Each row is a point. Two turns around zero, p and q, are shown by what they do to some points. Where does a point land after both, in the order given? Backwards means that the second turn is done in reverse. Each puzzle has new turns, and all numbers are rounded.

Turn p:
55; -48; -21 -> 73; -15; -16
0; 43; -5 -> -15; 35; 20
-28; 8; -6 -> -26; 6; -13
-27; -2; 33 -> -32; -27; 10
Turn q:
-19; -8; 42 -> -40; -14; 19
13; -26; 9 -> 4; -30; 4
37; 7; 45 -> 4; -16; 56
-13; 42; -28 -> 8; 50; -12
2; -9; -76 -> 45; 13; -60
-20; -7; 8 -> -21; -3; -7
Where do these land?
p, then q: 31; 32; 35 -> -28; -13; 47
q, then p backwards: 53; 2; -12 -> 52; -16; 6
q, then p: -24; -35; -17 -> 9; 8; -44
q, then p: -4; -27; -10 -> 15; -2; -25
q, then p: -56; 28; 4 -> -52; 33; -10

Turn p:
10; -27; -12; -8 -> -15; -26; -9; 8
-23; -14; 22; -2 -> -16; 3; 3; -31
-28; 53; -43; 14 -> 22; 57; -37; 25
0; -16; -10; -8 -> -9; -14; -12; 2
19; 22; 42; 50 -> 1; 30; 65; 6
22; -18; 1; -46 -> 17; -49; -11; -10
Turn q:
-18; 76; 16; -12 -> -42; 69; -2; 2
-9; -15; 20; 19 -> -13; -21; 4; 21
-4; -36; 13; -12 -> 3; -31; 25; -6
11; -18; -58; 3 -> 36; -15; -37; -30
20; -7; 9; 2 -> 16; -1; 10; 13
Where do these land?
q, then p: -33; -17; -68; 5 -> 1; -44; -63; 11
q, then p backwards: -6; 10; -5; -14 -> -15; 2; 10; 4
q, then p: 33; -29; -10; -5 -> 1; -33; 26; 17
q, then p: -25; -15; 50; 6 -> -39; 20; 15; -35
p, then q: 0; 22; 23; 32 -> -19; 30; 16; 24
p, then q backwards: 31; 29; 9; -23 -> 40; -28; -6; -5

Turn p:
5; -2; 26; -39; 15; -27 -> 10; -3; 20; -45; 18; -16
-8; 9; 44; 17; -45; 12 -> 24; 1; 50; 25; -26; 14
32; 0; -21; -55; -8; -34 -> 22; -9; -26; -63; -16; -16
-30; 39; -7; 10; -26; -2 -> -4; 15; 9; 2; -18; 51
-42; -21; -22; 10; 27; 37 -> -5; -6; -25; 38; 48; 20
0; -4; 5; 25; 31; 45 -> -8; 24; -6; 45; 26; -16
44; -21; -24; 31; 7; -32 -> -37; -23; -22; -2; -33; -39
Turn q:
37; 30; -33; -8; -20; -41 -> 21; -11; 44; 11; 52; -14
8; -39; 20; -36; -7; 43 -> 39; -4; -10; -16; -56; 13
-44; -39; 13; -7; -16; 11 -> -11; 7; -14; 1; -53; -29
-27; 32; 21; 16; -3; 33 -> -7; 43; -37; -13; 6; 3
-4; -13; 39; 34; 23; -42 -> -53; 8; 18; 34; -9; 27
29; -31; -22; 37; 0; 14 -> 13; -37; -26; 39; 3; 10
-21; 15; -9; 9; 11; -31 -> -35; 1; 12; -2; 19; -15
22; 45; -29; -45; 11; 12 -> 33; -6; 15; -53; 39; 4
Where do these land?
p, then q: 20; 5; -33; 13; -3; 22 -> 5; -9; -10; 13; 32; -28
p, then q: 37; -27; -3; -11; -76; 26 -> 56; -14; 20; 70; 9; 1
q, then p: 21; -17; -33; -16; 6; -21 -> 5; -31; 17; 4; 13; -33
p, then q: -53; 27; 1; -26; 15; 7 -> 8; -1; -31; -46; 2; 37
q, then p: -30; -10; -1; -13; -12; -2 -> 1; -13; 10; -23; -16; 16
q, then p: -19; 33; 22; 5; 44; -9 -> 16; 22; -3; -2; 44; 36
q, then p: 23; -15; 8; 57; 43; -11 -> -10; -11; -19; 65; 31; 17
p, then q: 7; -18; 13; -38; 34; 25 -> -19; -28; 29; -14; 25; 32
p, then q backwards: -5; 22; 26; 29; -51; -37 -> 9; -44; 37; -38; 20; -28
